Rows are points. To make a cloud, some directions were put in groups of two or more. Within a group, all points are equally far from the middle, so they leave a hole (a ring in 2 directions, a hollow ball in 3). The other directions are filled evenly. Then the cloud was stretched, turned, moved and blurred a little. How many holes are there, and how many directions does each take, smallest first?

Cloud, 14 rows:
[[ -6 -32]
 [-31  18]
 [-21  46]
 [-29  27]
 [ 72  25]
 [ 59  50]
 [-14 -25]
 [ 62 -24]
 [ 69  36]
 [ 10  66]
 [-30  16]
 [ 71  29]
 [ 17 -40]
 [ 72  25]]
Holes: 1 (2)

Cloud, 20 rows:
[[-10 -47 -45]
 [ -9  55  32]
 [-43 -54  15]
 [-21 -12 -78]
 [-64  -4 -39]
 [-20 -52  36]
 [ 18  37  28]
 [ 72 -34 -26]
 [-27 -53  -9]
 [-54  58 -25]
 [-14 -53 -18]
 [-42  68  -1]
 [-53   3 -52]
 [ 35  45   2]
 [-43  58 -35]
 [ 14  67 -73]
 [ -3  69 -20]
 [  0  70 -34]
 [ 69 -10  -8]
 [  2 -42  37]]
Holes: 1 (2)

Cloud:
[[ -8 -79  36]
 [ -7  44  67]
 [-76  20   8]
 [ 69  -5  77]
 [-22  36  35]
 [ 32  11  54]
 [ 77 -17  37]
 [ 78   3  37]
 [ 40  65  29]
 [-33 -58  -5]
 [  8  -8   3]
 [ -7 -56  36]
 [  1 -68  11]
 [ 62 -43  -6]
 [-51  17  53]
 [ 64 -32  34]
 [-10 -47  16]
 [-52  28  47]
 [-32 -38  29]
 [ 26  28 -10]]
Holes: 0

Cloud, 27 rows:
[[-64 -25 -22   5]
 [ 41   7 -34  70]
 [ 35 -52 -68 -18]
 [-47 -22 -63 -14]
 [ 39  22 -11  67]
 [-58  50   1 -16]
 [ 43  -5  40  21]
 [-43 -30 -73  19]
 [ 62  16  10 -26]
 [ 33  81   7  15]
 [-51 -11 -51 -22]
 [-10  59  -6 -54]
 [ 61 -47 -30  28]
 [ 53  46  20 -22]
 [-13  75  -2 -42]
 [-14  50 -81  16]
 [-61  33  17  18]
 [-18  19 -85  40]
 [-56  -7 -55 -13]
 [ 36  16  30  52]
 [ 55  -7  13 -35]
 [-35   5 -82  -9]
 [-56  23 -58   2]
 [  0  84 -30  35]
 [ 29  38 -31 -57]
 [ 16 -64  -1  41]
 [ -3 -17 -96  40]]
Holes: 1 (4)

Cloud:
[[  14   15  -23  -56   13  -22]
 [ -27  -66   35   25   -1  -33]
 [  16  -24  -25    0   22  -28]
 [ -98  -42    2  -59  -37   21]
 [ -34  -40  -72  -95   31  -26]
 [  28   33  -36    1    1   28]
 [   7  -42  -69  -29  -43    1]
 [ -44   -2   46  -30   56   18]
 [  70   51   33   18   28  -40]
 [  -7   12  -28   20   26   66]
 [ -75   20   66  -17   -6  -12]
 [  30   10   17   54   13   28]
 [ -16  -12  -23  -84   10   56]
 [  28  -68   38   49  -28  -34]
 [ -16 -100  -15  -43  -43   40]
 [ -14  -47  -24  -46   -8   78]
 [   9   45  -41  -32   -7  -52]
 [   6   18   64   27  -48   14]
 [   7   12   40    7   -6   91]
 [  -3   -8   17   58  -35  -45]
 [   6  -68  -57   29   25   -8]
 [ -37  -17   20   22   52  -70]
 [  53  -18   64    0   32   67]
 [  17   18   91  -59   24   14]
 [  58   17   45   19  -51   22]
 [ -37   49   57   55  -43   60]
 [ -12   49  -66  -43  -41  -27]
 [  -2   21   82  -59  -58  -38]
 [   9   50  -10  -49  -71   38]
 [  94    2    8  -72   68  -26]
 [ 117   57    0   -7   -3    0]
 [  38  -41   35  -72   28  -34]
 [  30   14  -21   -2   82   22]
 [  24   51   20  -78  -38   86]
 [  52   -7  -17  -50    8  -59]
 [  14   59   87  -30   -6   15]
 [  45   -7  -46  -29  -12  -14]
 [  45   -3   28  -38   53    7]
 [ -48   19   10  -13   -4   79]
 [  20   -9  -36   66   13    1]
 [ -58  -27   34   39  -31  -36]
 [ -89  -16   69    0  -43  -18]
 [  31  -31   47  -33 -101   -1]
 [ -15   32  -35 -113  -20   19]
 [  80   45   14  -11  -31   -6]
 [  13   -5  -16  -72  -23  -17]
 [  -6   21   52  -34   14  -44]
 [  -3   28    3   25  -81   36]
 [ 117   35   22    8    3   30]
 [ -24   15  -25  -35   31   34]
 [  10   44    9   -2  -34   68]
 [  45   16    8   51   35   -8]]
Holes: 0

Cloud, 52 rows:
[[ -26  -24   28    0   27  -53]
 [ -80  -12    4  -43  -26  -37]
 [ -90  -30  -26   11  -12   75]
 [  91   38  -18   51   36   77]
 [ -55   15   -4  -58  -26   46]
 [ -10   35   12  -22   56  -17]
 [ -41  -10    8    3   54  -67]
 [ -60  -17   29   48   18  -33]
 [  42  -20   37  -30   13   28]
 [  16  -54   12  -11   53   36]
 [ -11    1   57  -42    5   17]
 [ -41   28  -17  -70   35    0]
 [  -9   -8  -57   61  -13   12]
 [ -34  -36    2   30   -8    3]
 [ -91  -39  -12   18   -9    2]
 [ -57  -68    4   70  -37  -10]
 [ -70  -13  -30   37  -11   56]
 [  -5   34    1   19  -51   -6]
 [  46   29   -8  -14  -31  -11]
 [ -12  -13  -55    1    3   32]
 [  73  -10  -22   63   31   31]
 [ -33   76  -65   39  -26   23]
 [  28   68  -28   22   29  -68]
 [ -15  -58  -16   69   50   12]
 [ -28   28  -41 -101  -31  -25]
 [  17   28   -6   68   36  -20]
 [ -25   -6  -63   56   49  -44]
 [ -27    9  -47   22    2   53]
 [ -20  -36  -15   81   25   30]
 [ -17  -13   51   68   24  -36]
 [ -51   60   14  -44  -15   43]
 [  39   19    4   33  -42   12]
 [ -14  -22   20   84   -3   45]
 [ -20  -40   35   78   27    2]
 [  -3  -13  -22   95   22   -6]
 [  12  -39  -46  -13   46   39]
 [ -59   86   17  -47  -12    2]
 [   9   30   10    9  -12  -30]
 [ -59  -12  -84   52   20   -3]
 [  -7   27   24   79   23  -44]
 [   9   -3   -6  -40  -29  -32]
 [ -38    3  -36  -13  -35   33]
 [ -14  -43  -66   44   13  -32]
 [ -33  -23  -44   -9   35  -12]
 [  41   -6   45   83    6   51]
 [ -86   -8  -34   35   12   12]
 [ -52   20   21   16  -29   42]
 [   4    4   13  121    6    6]
 [  19    0    0   17   -8   -9]
 [  41   12   -3   37  -21   25]
 [  38   53  -57    2  -56   57]
 [  -5   21   94   36   -6   -6]]
Holes: 0

Cloud:
[[  13   72   41   35   30  -21   48   57]
 [  18    0   49  -81   -6   10  -27   65]
 [ -18   54  -51   28   29   -2   -7  -40]
 [ -57   65  -22   44  -21  -22   27  -31]
 [-108   27  -40   42  -13   -2   19   56]
 [  57   48   -4   44    5  -35  -14   12]
 [  35   -3    9  -39    8   86    0   55]
 [ -36  -16  -44  -35   31   66   17   69]
 [ -81   -9   33  -17   28   75    6   81]
 [ -37  -18    8   28   50  -54   19  -16]
 [  12   19   74  -15   -9   -7  -40   85]
 [ -22   25   -9  -13  -86   -8  -29   10]
 [ -85   14   30   37   22   42  -43   78]
 [ -24   -6   33  -24   31   78   -2   95]
 [  -7   18   24   24   44   82   28   71]
 [  19   10   -4   46  -45  -56   12   42]
 [   2    7   20  -93  -17   12   -9   76]
 [ -47   44  -20  -50   -9   25   64  -14]
 [ -23  -27  -21   -3   49   79   46   25]
 [ -89    9  -25  -56   40   51   23   17]
 [  20   22   59  -13    1   30   48  -13]
 [ -25    1   52  -39  -76   36   21   62]
 [ -57   18   26   12   -1   54   74   82]
 [  30   45  -38   33  -30  -25   39    6]
 [ -24   64  -22  -55    5  -33   52   27]
 [ -66  -20   60   32   37   20   58    2]
 [-121    9   -8   26  -29   47   19   50]
 [ -24  -49   48  -17   66   31  -47   30]
 [ -43  -41   10   12  -27   33   87   30]
 [  14    4   46  -64   15   17  -22   94]
 [  16  -19   65  -45  -46    5   41   16]
 [ -61    2   -2  -48    3  -35  -54   10]
 [ -40  -42   -5   -7   21    7   87   20]
 [ -53  -23   -1   45  -30   35   -4  -48]
 [  22   38   57    6   21  -50   10   -9]
 [  -1  -17   30   25    7  -40  -41   79]
 [   4   10   -2  -40  -51  -61   41   36]
 [ -26   79  -51    3  -29  -19   36   72]
 [ -88   -1    8  -33   57   52   50   29]
 [ -39   33   86  -11  -21  -12   35   -1]
 [ -80   65   42   -5  -44   28   39   14]
 [ -12  -18  -48   21   63    8  -28   -7]
 [ -34   68   -7  -23  -35   65   46   53]
 [ -49   31   -1  -82    3   72  -14   15]
 [ -15  -73   25  -43   11   47  -16   56]
 [  -1    2  -61    2   30   29   56   47]
 [ -61  100  -32    1  -28   21  -15   35]
 [-104  -20  -18  -37  -33   -1   32   -4]
 [  68   20   25   -8   55   -7   -2   41]
 [ -85  -24   52  -42   38   48  -28   49]
 [ -11   22    0  -73   55   31  -38    0]
 [  22  -12   42    3    0  -66   37   55]
 [ -36    1   15   87   30   56   33   13]
 [  -5   33  -34  -51   -5  -14   -9   96]
 [ -40   -7   14  -19   88   21  -35   65]
 [  34   21   42  -53   48   16  -42    5]
 [  56  -20    2  -62   -7   26  -20   34]
 [ -62   35   58    2   -7  -61  -23    6]
 [-108   37   34   51    0  -33    7   14]
 [  15    3  -12  -21  -16  -33  -41   85]
 [ -29   17   84   -3  -10    6  -56   -1]
 [  21   37   10    7  -15   82  -20  -12]
 [ -89   39   36   17   39   54   43   -4]
 [ -31   44   17   56  -56   -1   58   60]
 [ -13   22   60  -50  -10  -29   61    9]
 [ -79   61  -17   54   64   25  -34   36]
 [ -87  -31  -23  -24   -8  -30   41   37]
 [  12   -9   67  -12   -3  -26   69   52]
 [ -11   41   61  -32   -6   -2   77   35]
 [ -68  -11   12   -3   34  103  -12   55]
 [-103  -22   39  -45  -32   29   31   -6]
 [  18   -4  -15   48  -64  -15   14   30]
 [ -56  -15  -17   21   26  -57   52   22]
 [-117  -10  -34  -18  -29   21   34   21]
 [ -94   -1   56  -16   37  -17  -30   55]
 [  32  -12  -28   66    8  -18  -11   30]
 [ -47  -13  -11    8   20  -53   23  -34]
 [ -97   -3   58    7   27  -38    1   50]
 [ -88   47   42  -21   60    9  -39   43]
 [   4   -4  -23  -16   22   47   78   48]
 [ -39  -10  -36   46   11   47  -63  -14]
 [ -23   23   85  -39  -38  -14   41   49]
 [ -18   10   44  -80  -21   24   15   90]
 [ -41  -14  -46  -12  -14    1  -25   83]]
Holes: 3 (2, 3, 3)

Cloud (97 x 9):
[[ -53  -22   63  -76  -47   36  -26   59   -9]
 [ -19  -98   -5  -49  -42   48   -2   60   73]
 [  36   31  -14  -60    3   -2 -109   18   20]
 [ -20   42   -6  -35   -8  -83   19   47   16]
 [  24   64   85  -45    4   18  -19  -17   24]
 [ -37   77    9   -5    6  -37  -55  -67   14]
 [  -6   -7   57  -59  -38   30  -57  -18   72]
 [ -64    1  -27   18  -12  -45   32    3   22]
 [  26  -21   61   30  -38  -24  102   69   13]
 [ -32   57   34   -4   25    5  -27  -96   24]
 [  71  -16   23   16  -13   12   25  121    2]
 [  31   49  -18  -34  -46   73    4   46   35]
 [  13  -22  -19  -19   29  -16   87  -39    8]
 [ -52  -22   27   -6  -17  -14   83   38   62]
 [  32  -44    8   54  -43  -55   95   18   -2]
 [   5   70  -11  -40  -38   65   14   64    1]
 [  77   24    8   30   -8  -48  -37  -31   -1]
 [   7   12  -38 -113  -28   37  -51    5   40]
 [  37   87   -2    4   19   11  -30   -1  -65]
 [  -9  -61  -48   30   21  -12   65   25  -14]
 [  -2   72   39   45  -27   10   24  -58  -16]
 [  55  -23   79   30  -34  -46   14    2   16]
 [ -11  -83   -5  -46  -59  -14   60  -23  -31]
 [   8  -41  -10   50  -47  -12   -3  -47   54]
 [  18   67  -21   41   37    6  -40   11   25]
 [  68  -23   15  -89  -19  -36    7   35   10]
 [ -21   35   43  -30  -20   88   18  -36  -34]
 [ -19  -34  -37 -112  -25   -9   24  -18  -49]
 [ -14    6   17  -41  -43  -41   63  -67   18]
 [  -7   -3   52  -76  -30  -36  -12   81   -1]
 [ -50  -68   65  -21  -78   34   55   30  -19]
 [   4   54    6   16    1   48  -19   69  -58]
 [  13  -12  -35   54  -17   17  -35   55   43]
 [  32  -14   47  -29   13  -34  -38  -43   74]
 [   4  -91    0  -22  -59   36  101   19    6]
 [  25   62  -37  -44    6  -93   27    3  -23]
 [ -38  -62  -11  -31  -65  -25   43  -40  -20]
 [ -28  -37   85   45  -20   77   17   18    8]
 [  14   -9  -55    3  -39   74   -2   78   25]
 [  54   32   54    2  -45  -19  -64   16   21]
 [  -4   54   40   60   13  -38   33   34  -28]
 [ -37   12  -56  -15   -6  -56   24   42  -20]
 [  -4    1   70   35  -76   -8   83   22   16]
 [   5  -18  -11  -18   -6 -119   15    8   19]
 [  53   26   63  -41   -9  -71    7   -3    6]
 [  10   10  -56 -106  -53  -36  -15   36  -17]
 [ -11    6  -16   16   -4  -45  -72  -16   69]
 [  17   -7   14   35   63  -39   52  -16   11]
 [  32   33  -20   50  -28   52  -24   48   19]
 [  24   41  -13  -48   -4  -28   19  -26   88]
 [  40  -76   15   55  -18  -15   73   -8   34]
 [  46  -17  -33  -16   35   38   22  -11  -44]
 [ -60   57   46   -2   25   13   -5  -67   10]
 [  -9    8  -43  -83  -26  -10   33  -33  -77]
 [   7   17  -81  -37   -6  -16   36  -54  -23]
 [   6   24  -25  -32  -44  -44  -51  -16   69]
 [   7  -20   84   36  -38   -2   99   39   -6]
 [  69   27   12   -7   -4   47    4   92  -46]
 [ -40   17   88   30    5  -48  -11    8   20]
 [ -32  -13  -58  -60   -2  -28   11  -75   -1]
 [   2  -37   28  -12  -72   14   34  -28   82]
 [ -37   32  -44    9    1   65   -7    9  -11]
 [ -28    9  -20   -6  -30  -33  -34   37   81]
 [ -39  -14  -36  -14   31   33   38  -39   33]
 [  18   43   -8  -36   30  -41  -41  -28  -81]
 [  22  -35  -40  -54  -35   90   47   24   19]
 [  31  -29   29   16   43   20   61   -3   31]
 [ -34   14   32  -49   24   29  -22  -18   90]
 [ -53   59   75  -23    6  -16   12   -6   40]
 [  45  -38   12  -79  -46   21    8   37  -76]
 [  32  -77   -5   19  -23  -44   29  -47   22]
 [  31   36  -71   26   25    3    0   14   30]
 [  24   50  -21  -19   -5  -40   41  -26  -88]
 [ -26    3   22  -19  -25  -11  -65  -20  -67]
 [   0  109   23  -25  -11  -31  -35  -32   31]
 [ -13   52  -63  -69   -3   59  -25   -6  -12]
 [ -45   -7   27  -85   13    5   43   26  -38]
 [  31   41   43  -16  -31   -3  -37  -44   78]
 [  62   21   34  -32   13  -30  -35  -26   69]
 [ -23   20   49   66  -35   42   47  -28   46]
 [  49   49    9    9  -10  -72   49  -27  -50]
 [ -65  -53   21   15  -43   10   63   29  -45]
 [  41   33   65  -86  -20    0   -2   22  -23]
 [  -1   53   40   -5   -3  -42  -87   21   27]
 [   1   15  -14  -59  -30   36   73   90   22]
 [   2    2  -45  -63   29   32  -86   35   17]
 [  42   17   67   47    5   15    6   83   41]
 [  16  -13  -15  -10   29 -113   -2  -27    4]
 [  23   12    5   22    2   79  -13   49  -60]
 [ -75    0   35    0   13   23  -49  -39    3]
 [  55  -17   15   27  -33   23  -28  104  -28]
 [ -23  -60   12   44  -56  -36   95   17   16]
 [  -4   16    0    9   -5  -50  -75  -32   74]
 [   1   23   -9  -18   51  -41  -46  -12  -61]
 [   6  -27  -50  -90   23   29   49   12   -3]
 [ -26  -72   -9  -82   12  -13   17   41  -32]
 [  20  -64  -20   -9   -4  -23  -19  -68    8]]
Holes: 3 (3, 3, 3)

Cloud (106 x 9):
[[-38  -9 -30   8  32 -50  35  73  10]
 [ -4  35  25  -1 -16   7   5  16 -96]
 [ 13  49  36  -3 -30  21 -16  50 -12]
 [ 58  66  -2  61  19  12 -39  -7 -39]
 [-41  -3  30 -37 -63  39 -18  38 -62]
 [ 35  29  11  -6 -15   8 -12  -6 -71]
 [ -5  61  -2  17  64 -21  -4 -41 -13]
 [  4   4  -2  -1   7 -29  66 -24 -60]
 [-31  55 -37  12 -43   6   3  -9   9]
 [-28  51  37 -24  22  28  10 -35  18]
 [ -3   5 -55  32   4 -24 -74  39   1]
 [ 18 -18  60  28   8 -57   4  66 -22]
 [-35  16 -35   6 -10   9  -9 -16 -82]
 [ -6  59   2   7  56  -5  -7  -3   8]
 [  9  -8   4  -7 -20 -17  37  20  43]
 [-17  30  11  52  -3  13 -11  10  34]
 [-19  11  27  13  45 -38  16  16 -12]
 [ 24 -25  38  -9 -31  26  29  72  44]
 [-37  33 -29 -17 -52  57  15 -39 -23]
 [ 11 -24  16  33   3  -1  -7  89 -25]
 [-18  28   8 -30  38 -18   8 -17 -37]
 [ 10 -10 -54  49  -7  28 -19  -3  43]
 [ 23  35  52  57  -6 -18   8 -46 -17]
 [  4 -11  -8   1 -15  30 -24  54  57]
 [ 10   0 -39  22   3  11  10 -41 -13]
 [-35 -11  -7 -12  69 -46 -15  32 -29]
 [-11  18  13  49  15  31 -43   2  -7]
 [-18  52  10  13   4   2 -35  68 -60]
 [-14   7 -42  24  42 -42  16  -2  68]
 [-19  -4  21  -1 -41  42  45   5  39]
 [  7  54   9  27 -23 -28  48 -32  24]
 [-26  54 -23   7  28   6  -5 -74  19]
 [-17  29  37 -32 -66  34  48  -4 -34]
 [-39  -3 -31 -38  -5 -11  12  51  33]
 [ 26  -7 -23  20  29   5  14  34  43]
 [-64  39  34 -38  -6 -10   1  23 -14]
 [  3  11  -2  39  22 -23  51  33 -25]
 [ 76  27  -8  48  -6  -4  -9 -22 -34]
 [-13 -17 -35  27   1  -9  38  39   6]
 [ 35  39  16 -48  21 -19  17   1  22]
 [-13  33 -72  22   2  38  23   1 -34]
 [ 28  21  -8  11  16 -46 -20  40  22]
 [-29 -12 -21 -14 -23  -5  20 -44  75]
 [ 34   4 -36  19 -23  -7 -33  -2 -90]
 [ 12 -26  -2   3   6  -3 -29 -11   0]
 [-27  23  15 -47 -22  24   1  34 -26]
 [ 20  22 121  -6  28 -34  -6  -4  15]
 [ -8  32 -28  50 -17  36 -53 -25 -31]
 [-32  20  -1 -43  15   7   9  18 -29]
 [ 21  30 -36  26  -7  18 -24   3 -34]
 [-31  47  70  13  72 -45  18 -27 -44]
 [-39  -5  23 -40  28 -27 -19  77  46]
 [ 23   3 -19  78  30 -60   5 -11 -24]
 [ -5  28  22 -47  17 -64  52  11 -16]
 [ -1   3 -45  -5  -2  17  36   1 -68]
 [-50   2 -28   5   0 -14   6  15  44]
 [ 30  10 -62  25 -41  32 -33   7 -74]
 [-14  19  16  19 -38  24  78 -63 -22]
 [-28  26  -4 -14 -55  42   5  33  26]
 [-15  44  35  19  53 -18  37  -3   8]
 [  1   4  -4  21  66 -52  -9  70 -18]
 [ 13  22   4  69 -15  29  -7  44 -71]
 [-28   6 -40  36  31 -11 -15 -42  57]
 [ 16   6  24 -37  28 -32 -30  58 -16]
 [  5  54  26  18  69 -29   0 -66   9]
 [-46  33  53 -29  13  -1  49   9  35]
 [  2  45  26  64  49  -3 -12 -25 -49]
 [  7  28  -5 -17 -47  39  -2  34 -23]
 [-64  20 -38 -56 -43  35  10   4  28]
 [-35  39 -50  59   3   7  13 -83 -35]
 [ 40 -30  45  19 -42 -36  44  46 -10]
 [ 22  37 -11 102 -27   5  11 -33 -16]
 [-18  60 -58   2  -7  -2   7 -40  -9]
 [ -9 -15  35 -12  39 -35   2  86  38]
 [-42  39 -10  37  -2  -7   8 -58 -29]
 [ 12  32  26  23 -37   7  15  -1 -35]
 [-59 -20 -11 -43  10 -15 -12  26 -35]
 [ 18  22  39 -19  28 -35 -37   3  23]
 [-29   5  48   3  -5 -26  14  45  13]
 [-32 -11  -9 -51  31  29 -56  38 -32]
 [-14  27  45  30  10 -21  22  34 -12]
 [  3 -14 -72  45 -33  20 -45  63 -13]
 [  4  28   3  51 -30  12  38 -48 -46]
 [ 17  53  34  50  -4  15  -1 -41  62]
 [-30  -5  18   7  57 -41   8  -5 -47]
 [-14  79 -21  -5  65 -55  -2 -59 -18]
 [ 37  64  15  -5 -26  36 -10   7  -7]
 [ 45  -3 -71  78   6   6 -18  26  -3]
 [  6   8 -16  40  23 -27  -8 -44 -25]
 [-23  52   5 -36  -1  68 -41 -49 -79]
 [ 37  22  25  -7  49 -29 -27  38   7]
 [-11  28  -5  13  36 -25  45  16 -46]
 [-65  26   4 -18  22 -12  -5  18  43]
 [-16  21   5   2 -43  53  -3  38 -22]
 [-21  26 -31  47 -55  37  -4  -6  32]
 [ 23   4 -66  44   8  20 -10 -16   5]
 [-40  31 -16 -36 -25  59 -14 -14 -68]
 [-54  47 -34 -28   3  15   1 -58 -30]
 [ 12   4  55   6 -44  45  20  24   5]
 [ -4 -38 -37  10  12   2 -54  37  -8]
 [ 11  36  81   1  -3 -39  12   5 -39]
 [  6  75   3  39  33 -42 -32 -35 -28]
 [ 10  21  16 -30  15  20  -6 -14 -53]
 [-31  11  19  -2 -15 -18  -7  48 -39]
 [-28 -18  41  10 -56  32   8  -9 -83]
 [ 42  28  38 -34   0 -10  10  -6  -4]]
Holes: 0
